Each row of a before or after table is a point. The points were changed in one or more steps. Then noise was added and the rows were shuffled. The steps act on columns, c1 being the first. Name the steps. A step turns or swaps two columns, mirrors them in a line or flattens them onto one, adds a multiple of one to another, or multiplies or shifts one. Angles are multiples of 10 degrees, from the lower column toward the higher: turns from -170 to 170, lines from 10 to 170 but not 90. Use the fewest steps. Two steps may share a column if one is a turn and the other turns, adds or multiplies; they go together, in the order done. Otherwise the lowest column goes first.
In the rows, zero is written as 128.

Before (10 x 3)
125,115,151
107,114,166
134,114,108
138,128,165
58,165,80
101,136,118
57,114,171
122,117,120
91,112,117
96,157,153
After (10 x 3)
122,96,120
56,87,170
96,216,153
126,89,152
135,88,107
108,85,166
92,80,117
58,240,80
101,152,118
138,129,165
Steps: multiply c2 by 3

Before (12 x 6)
106,121,94,142,134,133
165,152,137,161,82,83
163,163,152,124,159,114
90,128,149,128,78,129
149,108,27,129,122,127
123,152,152,102,117,7
178,140,152,109,66,127
91,162,122,116,59,86
102,130,109,105,190,128
88,151,40,102,126,129
113,145,153,115,160,126
148,158,142,136,73,119
After (12 x 6)
124,154,148,100,116,6
146,157,143,131,73,119
180,140,146,103,61,128
102,128,107,109,191,126
87,152,38,115,124,129
93,129,150,124,77,130
164,162,150,120,160,114
112,145,148,108,159,124
151,108,29,149,120,125
107,123,97,146,132,130
165,153,141,158,82,83
90,162,120,117,58,88
Steps: turn c3 and c4 by -10 degrees

Before (11 x 9)
120,143,149,65,58,150,146,249,160
82,92,107,143,96,133,134,83,138
119,133,74,98,159,113,148,150,132
166,155,123,78,92,110,151,86,173
130,122,119,178,114,152,179,159,158
141,210,172,190,88,143,123,146,139
92,160,157,120,155,113,117,153,177
151,128,84,168,116,96,132,148,223
116,83,166,108,89,145,129,176,96
109,113,168,59,112,169,108,184,169
122,149,133,118,120,155,82,128,189
After (11 x 9)
123,115,132,115,120,96,84,127,189
115,93,163,108,90,161,130,176,64
139,154,173,191,85,54,120,145,125
92,158,157,121,155,110,115,156,159
121,115,150,63,59,106,145,246,74
152,158,82,169,119,144,131,150,210
130,104,120,177,114,121,180,158,137
119,143,74,94,159,131,148,154,115
165,157,123,78,94,113,149,89,203
81,106,108,143,96,156,135,82,173
110,85,170,59,111,121,108,183,130
Steps: mirror c2 and c6 in the line at 150 degrees; add -0.7 times c8 to c9

Before (11 x 14)
99,152,161,101,116,163,128,106,106,134,171,106,117,183
218,182,54,153,113,117,140,108,136,112,191,101,87,119
103,130,155,125,146,19,140,135,151,126,148,160,108,81
139,136,161,142,130,130,141,96,140,120,95,77,65,36
146,119,147,146,129,158,135,188,156,200,196,80,126,163
120,119,121,69,129,102,95,187,162,138,59,107,81,57
92,148,110,130,155,169,140,100,156,133,175,81,91,146
127,159,152,154,152,167,128,116,133,115,217,151,91,137
91,123,157,156,226,162,89,163,61,183,191,73,100,179
105,119,160,120,142,143,76,114,141,118,208,90,121,171
136,109,150,115,193,160,124,102,117,167,181,111,116,141
After (11 x 14)
163,116,178,132,129,155,133,152,69,197,174,77,122,164
110,144,139,126,157,167,140,157,159,130,177,80,90,145
160,132,140,139,129,128,141,140,164,122,82,80,64,35
117,129,164,118,145,16,141,148,118,127,136,163,115,78
141,119,89,80,128,101,96,163,68,143,74,108,81,54
148,161,193,135,154,168,127,137,135,115,197,150,96,137
154,105,173,96,195,161,125,120,154,167,165,112,117,139
122,115,193,101,142,146,77,143,142,117,180,89,122,167
241,184,98,159,112,117,135,134,149,109,219,102,91,114
111,118,186,136,220,160,87,57,95,183,166,75,106,179
118,152,176,85,116,168,132,104,151,139,146,108,120,187
Steps: shift c1 by 20; turn c3 and c11 by -30 degrees; add -0.3 times c3 to c4; turn c8 and c9 by -90 degrees

Before (8 x 20)
98,91,161,83,95,156,120,90,90,120,93,7,153,100,119,105,132,165,92,82
110,76,144,89,170,128,125,112,206,100,142,156,134,115,139,203,133,89,100,127
141,147,165,129,109,147,139,136,114,111,146,135,127,95,147,149,138,137,82,220
130,119,148,165,152,132,175,155,80,133,128,112,163,115,117,183,133,154,78,99
70,75,160,124,172,112,166,156,109,118,111,163,149,117,90,193,144,162,151,93
135,105,135,122,48,128,163,87,79,105,143,65,123,108,143,142,146,136,71,99
114,133,124,99,124,150,142,149,161,106,141,159,125,92,140,95,144,123,87,82
140,134,159,124,173,92,145,126,82,204,102,103,168,224,148,162,58,173,115,77
After (8 x 20)
130,121,153,109,158,135,164,157,85,133,119,114,165,117,120,181,162,153,79,92
140,131,157,196,173,91,143,125,92,201,166,103,169,173,146,165,149,172,114,71
112,134,127,127,125,146,136,147,170,108,114,158,123,111,140,101,96,129,87,87
98,92,160,151,93,157,129,88,100,117,102,8,153,95,120,103,83,168,90,75
68,71,155,134,172,112,158,155,119,120,114,167,146,112,89,190,123,161,150,90
137,104,133,113,44,131,176,86,87,108,125,67,123,122,139,141,114,138,72,91
109,72,146,144,167,129,134,113,200,99,131,155,131,127,139,201,92,89,99,145
141,144,163,118,107,147,138,136,96,115,117,137,128,119,144,148,128,133,83,218
Steps: turn c4 and c17 by 110 degrees; add -0.3 times c1 to c4; add -0.3 times c8 to c7; turn c9 and c20 by 10 degrees; flatten c11 and c14 onto the line at 50 degrees
